Each row of a before or after table is a point. One or more steps were done to the points. Then noise was added and the rows were shuffled. The steps act on columns, c1 being the first. Write out the steps. A step turns or swaps two columns, mirrors them in a line or flattens them onto one, adds a multiple of one to another, or multiplies or shifts one. Angles are multiples of 10 degrees, from the lower column toward the higher: turns from -170 to 170, lines from 10 to 170 but not 90. Use the fewest steps. Two steps may share a column if one is a turn and the other turns, adds or multiplies; they go together, in the order done. Otherwise the lowest column goes first.

Before (12 x 3)
[[  1 -15  43]
 [-66  25 -63]
 [-20  70 -19]
 [ -9 -11  28]
 [  4  40 -37]
 [-34   0 -22]
 [-23  25 -29]
 [ -5  17  15]
 [ 14 -13 -10]
 [-12  47  56]
 [ -6  42 -33]
 [  5 -23 -61]]
After (12 x 3)
[[-26  34  38]
 [-19  27 -51]
 [-43  52 -38]
 [-21  27 -55]
 [-22  20 -55]
 [  0   1   7]
 [ -9  12  -3]
 [-42  44 -81]
 [-15  16 -42]
 [ 12 -16 -27]
 [ 10 -13  23]
 [ 14 -18 -85]]
Steps: flatten c1 and c2 onto the line at 130 degrees; shift c3 by -20

Before (13 x 6)
[[ 13  -1  11 -16   2 -12]
 [ 41   0  -6 -10  13 -10]
 [  4   5 -14   5  -1 -14]
 [ 35 -16   0  14   1  34]
 [ 34 -14  13 -15   6 -13]
 [-30  -7  13  12   8  -1]
 [  9 -13 -34  -4  -1 -17]
 [-10  10 -10 -12   3   7]
 [-72   1 -25 -13  28  -7]
 [ 20 -15  12 -13  26 -23]
 [ 38  15 -45  12   0 -15]
 [ 12 -14  -1 -15  -4 -15]
 [ 28   0  -6  13   3   8]]
After (13 x 6)
[[ 35 -16   0 -28  43  25]
 [ 39  15 -45  30  47   1]
 [-96   1 -25   9 -70 -17]
 [-13   9  -9  -7 -10 -10]
 [ 16 -14  -2   9  12 -20]
 [ 11 -13 -33  24  11 -13]
 [ 32   0  -7   8  59 -13]
 [ 12  -2  11   3  17 -18]
 [ 27   0  -6  -2  37  14]
 [  0 -15  12  13  41 -19]
 [ 30 -14  13   3  46 -17]
 [  5   5 -14  19   5  -1]
 [-37  -7  13   2 -32  12]]
Steps: multiply c1 by 1.6; turn c1 and c5 by 50 degrees; add 0.3 times c3 to c6; turn c4 and c6 by 70 degrees

Before (13 x 8)
[[-26 -59  -9 -22  15  34 -35  -1]
 [ -1 -29 -31   5 -30   4  15  33]
 [-24  31   2   8 -36  30   7  33]
 [-33 -15  26  11 -22  17  25   9]
 [ 47  43   2  62   7  16   5  -4]
 [ 30 -32   4 -15 -41  23  10  27]
 [ 75  33 -18  10  11 -14  28  64]
 [-34 -45 -30 -14  13  21  34  -6]
 [ 56 -41 -31 -10  -2  45  34   3]
 [-37 -46 -20  -9  10 -14  35  -8]
 [ -4 -50   9  15  16  59 -20  49]
 [-28 -14  -8  75 -14  19 -23  34]
 [-39 -49  -6 -15   2  -6  18  16]]
After (13 x 8)
[[-87   7 -12 -20  26  51 -28 -60]
 [-88  -9  29  12 -28  28  18 -16]
 [-99  -8  -5 -10  -1 -11  14 -49]
 [ -6   5 -39 -13  -9  73  35 -39]
 [-18  -5  -1  61   8  25   4  41]
 [-64 -40   6  15  22  96 -13 -56]
 [-62 -29 -36   2 -36   2   8 -33]
 [ 16 -70 -24   9   1 -24  29  17]
 [-96  16 -45 -13   5  32  35 -44]
 [-30 -21   3 -17 -44  41  -9 -36]
 [-79 -38   0  13 -35  53  -7  25]
 [-91 -34  -8  70  -6  30 -24 -17]
 [-98  17 -25 -12  -4 -22  37 -51]]
Steps: shift c1 by -60; turn c2 and c8 by 100 degrees; multiply c3 by 1.3; turn c5 and c7 by 20 degrees; multiply c6 by 1.6

Before (11 x 11)
[[ 20 -17 -24  21  -9  80  47 -18  38  18 -39]
 [ -5 -43   7 -11  32 -11  36 -30 -33  17  -5]
 [-30 -19 -19  13 -78 -34   6 -18   7   4   2]
 [ 19 -65  33  10  14  21  18  -7 -15  -2  21]
 [-20 -22 -13 -31 -73   0  32 -15 -12   5  25]
 [-19   2 -22  22 -84  -3  19 -10 -11  52  26]
 [ 55  43   1  17 -26  78  36 -52  32  -8 -13]
 [ 55  24   3   8 -23  45  56   3  41   3 -18]
 [ -6 -28  16  -4  50  25  18   8 -50 -28  -4]
 [ 35 -50 -11 -15  39  24  -6  -2 -16   9  -1]
 [  1 -31 -17   7  27   3  32 -13 -16 -15  43]]
After (11 x 11)
[[-12 -32 -85   6  30  14  32 -23   5 -15  44]
 [-16 -28  16   0  52  57  18  13  15 -24  -4]
 [  9 -17  36  22  -5 -23  50 -35  86  13 -36]
 [-19 -44  17 -12  32  25  38 -53 -15  17  -5]
 [-34  -5 -18   9 -77 -18   5 -32 -29   5  12]
 [-23 -11 -58 -37 -70  14  32 -19  -1   6  24]
 [-20   7 -61  21 -88  14  19 -14  -8  52  25]
 [ -4 -68   2  12  12  18  18 -14  17  -2  26]
 [ 62   5  31  12 -25 -27  56  10  45   1 -21]
 [ 21 -63  -6 -15  37  27  -1  -4  20  13   0]
 [ 72  18  17  15 -21 -19  34 -83  79  -8 -11]]
Steps: turn c1 and c2 by -20 degrees; add -1.5 times c11 to c3; turn c6 and c9 by 80 degrees; multiply c8 by 1.6

Before (9 x 12)
[[-35 -13 -27  51  -5 -10  51 -27   6   6  -4  40]
 [ 34  -7 -37 -54 -28  44 -25  42  -1 -43 -37  17]
 [-21  -1 -11  17  19  -4  -6  29  37   2 -21  36]
 [ 35 -16  66  56 -17  47  -7 -48 -13  12 -42   0]
 [ 36 -35 -25  -8  29  34 -48   5 -58   7 -73  47]
 [ 30 -44  34 -53 -51  18  35  33 -19  -6  34  -4]
 [-29  51  44  21 -13  28 -35  12  26 -21  27  33]
 [-12   2  -7  56 -57 -51 -33  15 -22  -1  20 -41]
 [ 21  53  -9  38   3   9  22  40   5 -31   2 -17]]
After (9 x 12)
[[ 35 -25 -45  78  23  60  -1 -50 -47  17  35   1]
 [  8 -40 -38 -36  45  12  20  36 -20  -1 -44  -2]
 [ 58 -32 -37  10 -17  43 -12   1  53   6  80  45]
 [ 14  60   7  61  -4 -22   8  33   5 -33  -3 -24]
 [-10  51   6  35  13   2 -18   9 -53 -17 -31  27]
 [  8   2 -20  77  41 -56 -16  14  18  -4 -39 -42]
 [ 43  -7  10 -38  24  -1  -1  43  34 -44  32  21]
 [-15   1  41  36 -15  -2 -11  26  -5   3  26  38]
 [-52 -14  23  60   4  -4  13 -31  22  11   0  34]]
Steps: turn c1 and c7 by 30 degrees; multiply c7 by 0.4; turn c3 and c9 by -120 degrees; shift c4 by 20; turn c5 and c11 by 170 degrees; add 1 times c10 to c6

Before (12 x 14)
[[-26  31  11  30  23  -1 -31   9  18 -11 -17 -23  -9  21]
 [  4  25  29 -18   5   8 -11   4 -44   1 -10 -29  -7 -24]
 [-16  21  18   1  -9 -21 -20  24  46 -17   8  19   6 -17]
 [  7 -15  -3  -1 -41  -4   1  17 -15  -4  -1   0  -5  22]
 [ 10  22  29  -9  12  28   9   4 -32   6 -48  30  12  10]
 [-17  48 -10 -30 -20  -1 -10  24  -1  -4  14  -8 -10  -4]
 [-26 -15  -8  -1  33  31 -36  48  19  -6   5  14   6  17]
 [ -4  17  10 -12  14 -27 -25 -12  -8   5 -25  13   3   1]
 [ -6 -15  24  10   9   2   7   2  22  12 -56   0  -7  16]
 [-27  13   3 -13 -35 -11 -17  -2  -4 -23 -24  -8 -13 -14]
 [-20  -1  21 -16 -13  -6 -10   1 -45  40  19  -7  25  16]
 [ -1 -24   9  -2 -11   5 -32 -29  23  -2 -51 -18  14  13]]
After (12 x 14)
[[-54  29   0 -11 -35 -13 -17 -17 -20 -10  -1  -8  -8 -12]
 [  7  30  27 -18   5   9   8  15  10 -39   1 -19 -17 -22]
 [-22  22  21  -1 -11 -22   9 -11 -26  43  20  15  10 -16]
 [ 17  39  29  -6  14  28 -11  45  11 -29 -36  22  23  11]
 [-14  21  11  -1  -9   5 -60 -19  -7  23 -10  -3  -2  14]
 [-20 -12   0   3 -39  -6 -11  10   1 -16  -2  -4  -3  24]
 [ -1  13  21   8   7   2 -43   4   6  23 -41  -4  -4  17]
 [-12  46  12  28  25   1  -6   7 -13  16  13 -20 -14  20]
 [-29  -7  22 -15 -11  -5   6  -6  49 -40  18  11   4  13]
 [ -1   3  -7  -3  31  31 -24  97  -9  19  30  14  11  18]
 [-30  35  -7 -28 -15  -1  33  24  -3  -3  12  -8  -6  -6]
 [  7  34  10 -13  16 -27 -17 -51   8  -6   4   6   9  -1]]
Steps: add 0.7 times c5 to c1; turn c7 and c11 by -50 degrees; turn c2 and c7 by 40 degrees; add 1.5 times c6 to c8; mirror c9 and c10 in the line at 50 degrees; flatten c12 and c13 onto the line at 40 degrees

Before (8 x 20)
[[ -3  26  22   6   3 -10   7  24 -13  10 -20   7  11 -17  11   8 -22 -16
  -26   1]
 [-22  -9 -19 -12  33  20 -33  32  -3   2  -4  17  -6  22   9 -16  14 -28
  -14  17]
 [ 25  11  16   8   6  15   4 -13  28 -29 -36  -7 -27 -21  26  27   4  18
   19   0]
 [ 24  18  11  -1   7  10 -19 -16   9 -23 -25  -1  -9 -32  25   3 -13  14
   32  -9]
 [-22  33 -16  10  -8  -3  -6  -5   0  31 -23 -10   6   0  18  19   7  17
  -16 -23]
 [-10  -5   0   1  20  24 -27  12  21  -9  19  12  -2  14 -15 -16 -30 -41
    2  -1]
 [-17  23  36  28  10  -5  -9  10 -26 -17  -3   5  17 -10  16  19 -16 -30
  -14   9]
 [ 15  -2   5   5   3   2  -6 -26  20  -2 -41 -12 -26  -9  38   4  -8   7
   23 -30]]
After (8 x 20)
[[-21  -5  -2   0  15  14 -25  39  21  22  18  15  -2 -39 -14 -14 -27 -44
   12  -2]
 [-17  26  35  28  -2 -21  -8  31 -27  14  -8   3  19 -64  15  18 -18 -25
   -1  10]
 [-19  31 -19   8 -22  -4  -8 -15   1 -27 -24 -13   6 -49  18  17   4  16
   21 -22]
 [-40  -9 -19  -9  20   1 -31  95  -2  10  -1  19  -4 -28  10 -14  13 -28
   26  18]
 [ 13  17  13  -1  17  20 -19 -50  10  28 -24   0  -7 -83  23   1  -9  17
  -24 -11]
 [ 14  -2   3   4   8  18  -4 -76  21   4 -43 -12 -21 -60  39  -1  -5   8
  -15 -33]
 [ -5  28  23   7   0 -23   6  73 -13 -15 -19   5   9 -68  10   9 -25 -14
   12   7]
 [ 19  13  11   7  15  14   6 -40  29  33 -32  -8 -25 -72  28  28   5  20
  -13   2]]
Steps: turn c1 and c5 by 30 degrees; turn c6 and c10 by 150 degrees; turn c6 and c19 by -130 degrees; multiply c8 by 3; shift c14 by -50

Before (11 x 24)
[[-19 -55 -30 -11  22 -10  20 -24  -5   0  19 -15  30  27  10 -37 -14 -22
   -7   7 -20 -13   7 -32]
 [-12  12  -6  31  38  18 -15  42 -17  -1 -27 -23 -43  -3  15  17  -2  54
    6  45   2   0  20  18]
 [ 21   7   8  11  21  -3  16  11  -1  11   6 -24   6 -13  19  11   8  -1
    3 -15  53   4  11  -6]
 [ 16   2  -5  22   4 -11  32  25  22 -19  -6 -46   4 -38  35  18 -14  17
  -14   5  18 -10  -4  -2]
 [ 10   5 -22  18  -2  -3  29  40  -4  26   3 -38  17  -7   4  23  25   4
    6  11  21  26 -38   0]
 [-21 -59  13 -15  44   0   9 -25  17   9  10  21  46   8   3  -3   1 -12
  -24   6  -7 -23 -28 -38]
 [ -3  20  12 -10  -4   6  12   0  -7 -13   3 -19  14 -12  70  -2   9  -7
    6  20  24   4 -14 -17]
 [  2  13 -19  39  14  13 -10  15  19  10 -31  13 -10 -12  -6   4  -1  38
   23  61   7 -13  22  -4]
 [ -2  21 -25  30  40 -10  -4  13 -46 -14 -64   3 -32 -28  10  25  11  56
    7  77  17 -17  35   4]
 [-32 -70  -4  11  -8  -6  15 -11  -2   2  16  15  27  19   4 -16   3 -25
  -38  -2  -9 -47   6  -8]
 [ 40  -8 -12 -13  -5   2  33  38   4  12  12  -1   1  -5  16  14 -14   4
  -17   7  20  20 -15   2]]
After (11 x 24)
[[-14 -46  15 -14  48  -1  -5   1  18   5   8  24  41   6   3  -2   2 -15
  -23   3  -6 -25 -28 -14]
 [ -2 -13 -28 -15  27  -8  -8   1  -1   0  16 -16  29  22  10 -40 -17 -23
   -6   8 -22 -16   6 -12]
 [ -1 -58  -4  21  -7  -9  60   0  22  24  -4 -43   4 -39  36  19 -11  18
  -16   5  22 -10  -1  19]
 [ 13   2  12  -8  -2   6  44   3 -11   8   2 -20  12 -10  69  -1   9  -6
    7  20  23   9 -16   3]
 [-11 -18 -24  31  34 -12  22  -1 -45  26 -64   4 -32 -23  11  26  10  59
    9  74  21 -17  36  30]
 [-23  -5 -22  18  -7  -2  63   1  -2 -16   4 -42  18  -6   4  22  28   4
   10  10  18  25 -42  21]
 [-28 -12  10  13   5  -3  94   1   0   9   7 -24   4 -12  17  10   5   0
    6 -17  53   5  15  11]
 [-29 -12 -12 -17 -32   4  63   3   1   7  10  -1   1  -4  16  11 -17   3
  -18   7  20  21 -13  28]
 [ -9   9  -9  30  39  22 -12   3 -19  10 -25 -23 -42  -5  13  21  -5  54
    2  45   1  -1  23  37]
 [-12  -6 -22  41   5  10  -3   1  17  -3 -32  11  -8  -7  -1  -1  -5  36
   25  59   9 -15  20  17]
 [ 19 -42  -4  13  16  -8   0  -2   0 -22  16  17  27  21   3 -13   2 -25
  -37   1  -8 -49   5  13]]
Steps: turn c1 and c5 by -40 degrees; turn c1 and c10 by 140 degrees; add 1.5 times c14 to c2; add 1.5 times c21 to c7; multiply c8 by 0; shift c24 by 20

Before (13 x 48)
[[-13  -9  -8  -4  18 -35 -16  21  -1  -6   4  15  18  11  -7  -7   1 -18
  -18  14   6  18  25  -8   4   4  -6   7   5 -11   5 -10   5  -7 -12 -24
   -7   9  10   2   9   2  -1  -1 -13  21   6   2]
 [ 24   4  -6 -17   4   8  -9   7  -6  -5   6   0   9  17  -2  -3  -5  -9
    7  10  13  23  -8  14  -6 -18 -10  17  -2 -18 -23   1  -1  14  20 -19
  -10 -23  -3   2 -10 -19 -10  11   7  15  -1  13]
 [ -6 -16 -11 -12  11   0  13  -7  -9   2  -5  -7 -18   7 -11 -17   3   7
  -21   7  -8   5  -8  21  -4  14 -15  12   2 -13   4  -2  12  -6  10   7
  -22  -5   7  24   8  -4  14  12  -6   3 -28  -3]
 [ 14  11  -2   6  -4   1 -25  16  -7 -31   3 -10  21   7  11 -13  -1   9
  -20  -9 -14  26  11 -21   1  -6  -4 -18  35  13 -24  -7 -12 -24 -10  -3
  -19  -9  -7   6 -24 -11  17  12 -12   9 -16 -18]
 [ -5 -24  25   3  -5   8   1  28 -15   7  -2 -24  22 -14  15  25 -41  -1
  -22  -6  16  13   7 -19  12  -2  -3 -20   2   2 -21  11  16 -24  -3   8
  -13  -9   9  -1 -16  22   8  -1   1  -5  -2   4]
 [ -4   1  24   4  28  -7 -12 -11  -2 -27   8 -10   0 -12  29  -5  -4  -3
  -21  -6   7  33  -8 -25 -11 -20 -26 -21   5  16 -21 -13  11   8   7   9
   -8 -23  15   1   2 -20  -8  27  29  -2  -9  -8]
 [  5  17  21  14  11   0  -8   1  12 -21 -19 -21  -7  17   3  26 -23  11
   -4  -7 -29  17   5  19  -2 -10 -12 -22  -1  -7  10   6 -14 -12   5  -4
  -30   8  16  -5   3 -16  27   7  -3  29  -8  17]
 [ 25  17   0 -16  31 -27 -18  25   1 -16  19   8  -6 -22  -6  12 -15 -24
  -15  -7 -22  19  -1  16   2  24  15 -14   5 -11  -7  16 -17  -2 -12   4
    4   3   8  -2  -3 -15  16  -7 -16   2 -12  -4]
 [ -8 -22  23   9   6 -35  19  -7   9 -19 -10  22 -20  15 -11  -9 -32 -16
    0   6  13  31  11   5  -9   2 -14 -17  12  19  -8   4  -7 -10  21  12
    3   2 -25 -18 -11  23  14 -18   1  -7   4   5]
 [-11   1 -17 -13 -10 -15 -25  -3  15   3  11  -1  16 -16  20  25   0 -15
  -20   2  -6 -10 -13  -8   7  19 -19  -4  29  11 -31 -12 -13 -11  30  17
    0   8 -14  24  12  12  11  11  -2   9 -12   5]
 [ -9   6  15   6  14 -11  11   0   1 -17 -19  -2  23 -10  16 -14   3   0
    6   7   6  23  21  -7 -30  17 -27 -21  -2  29  15  20 -26  -7  14   0
   -9  10  -7  24  -1  15   2  22   9  -9 -27 -14]
 [ 31  -8  -1  -4  -2 -36  20  28   5  -8  15  18   6 -14  -8  13   2  14
   10   9  11 -11 -14  18  16  24  -9  21   9  -2 -17   2 -18  21   7  -7
  -35  -7   2  27  10  16   5 -10 -15  15   3 -30]
 [ 13  20   0  -2  17  -4  11 -15  -5 -12  19 -12  -4  12  -2  20  -1  20
   16  16 -11  21   4   1 -16  14  -3 -14  37  26  -1  12 -17 -24  11 -12
    9  12  -4  19   2  -3   7  20 -12  -5  18  -7]]
After (13 x 48)
[[ 14  23   0  -3  17  -2  13 -15  -3 -13 -25 -10  -8  13  -4  12  -6  19
   -1  14  -9  21   4  -4 -20  14   0  18  37  27  -3  22 -18 -23  11 -14
    9  16  -2  20   3  -5   8  19 -13  -5  21  -7]
 [ -6 -18 -15 -12  11   0  12  -6  -6   0  18  -8 -21  10 -12 -12  -1   9
   14   8 -12   3  -6  19   8  10 -14 -14   1 -16   5 -10  11  -5  10   3
  -21  -8   6  24   6  -6  15   9  -7   0 -30  -1]
 [ -9 -25  19   7  11  -9  10   2   0 -15  10  -2  26 -12  14 -22 -19   0
  -14   5 -18  24  19  -5 -27  -3 -27  12  -2  27  16   9 -26  -7  14  -3
   -7   8  -6  24  -1  12   1  19   9  -8 -29 -12]
 [-13 -16 -10  -5  16 -32 -17  21  -2  -6  12  19  19  13  -6   1   0 -21
   16  14  -7  19  26 -12   7  -7  -5  -9   6 -12   5 -11   7  -9 -13 -26
   -8   9  13   3  12  -2  -3   0 -11  21   5   2]
 [ -8 -31  25  13   4 -35  15 -10   6 -20   6  25 -22  16 -15  -9  62 -10
   -4   8  -5  33  13   6   6 -10 -14  76  11  21  -5  -2  -6 -11  18  13
    4   3 -24 -18 -11  22  14 -19   1  -8   4   4]
 [ 22  39   2 -19  34 -27 -19  28   3 -16  -2   8  -5 -25  -9   4  24 -23
   19  -7 -17  16  -2  18 -12  27  16  37   7 -10  -6  21 -15   0 -13   4
    2   3  11  -2  -6 -15  13  -6 -18   1 -11  -4]
 [-13  -7 -14 -12 -10 -12 -25  -3   7   3   4  -2  20 -13  18  27  -2 -15
   26   2 -20  -9 -13  -7   2  10 -19   4  28  11 -36   2 -13 -15  26  20
    1  11 -14  24  13  14   9   8  -5   5 -10   4]
 [ -3 -18  24   0  -3   5   4  26  -2   7  18 -24  21 -13  14  16  79  -5
   18  -4   0  16   7 -19  27 -13  -1  94   1   3 -20  21  18 -28  -3  12
  -12 -10  11  -1 -16  21   6  -3  -1  -7  -1   5]
 [ -3 -13  27   4  31  -7 -11 -10   1 -31   8  -8  -1 -13  32   0  -3  -5
   23  -7  16  30  -9 -25 -10  -7 -26  23   5  18 -22 -12  13  10   4   8
   -6 -26  16   3   1 -22  -3  28  29  -5  -7  -8]
 [ 34  37   0  -3   0 -35  19  30   0  -8 -19  17   8 -12 -10   9   7  14
    3   9 -25 -11 -16  18  16  -7 -11 -24   9  -1 -17  10 -18  22   5 -10
  -32  -5   3  26  10  16   6  -8 -11  13   4 -29]
 [ 12  21  -3   7  -3   4 -23  15  -2 -29  10 -15  22   5   8  -9 -12   9
   14  -7   7  26  14 -23  -6  11  -5  21  34  12 -23 -13 -15 -23 -10  -2
  -16  -4  -5   9 -24  -9  16  12  -9   8 -15 -19]
 [ 27  23  -5 -19   2   4  -6   7  -3  -5  -8   0  13  17  -1  -5  20  -8
   -2   7  13  20  -5  14 -10 -14 -11  -2   1 -20 -23   1   0  16  22 -21
  -12 -22  -3   4 -10 -18 -11  12   7  15   1  12]
 [  1  16  21  16  10  -2  -8   0   5 -18  16 -20  -7  19   2  21  37  11
   -8  -5  18  15   3  19 -13  27 -13  58   0  -8   9  18 -14 -11   4  -1
  -28   8  18  -4   5 -15  25   7  -3  27  -8  18]]
Steps: turn c2 and c25 by -40 degrees; add 1 times c1 to c2; multiply c9 by 0.4; turn c11 and c19 by 140 degrees; turn c16 and c32 by 30 degrees; multiply c17 by 3; turn c17 and c28 by -140 degrees; mirror c21 and c26 in the line at 130 degrees
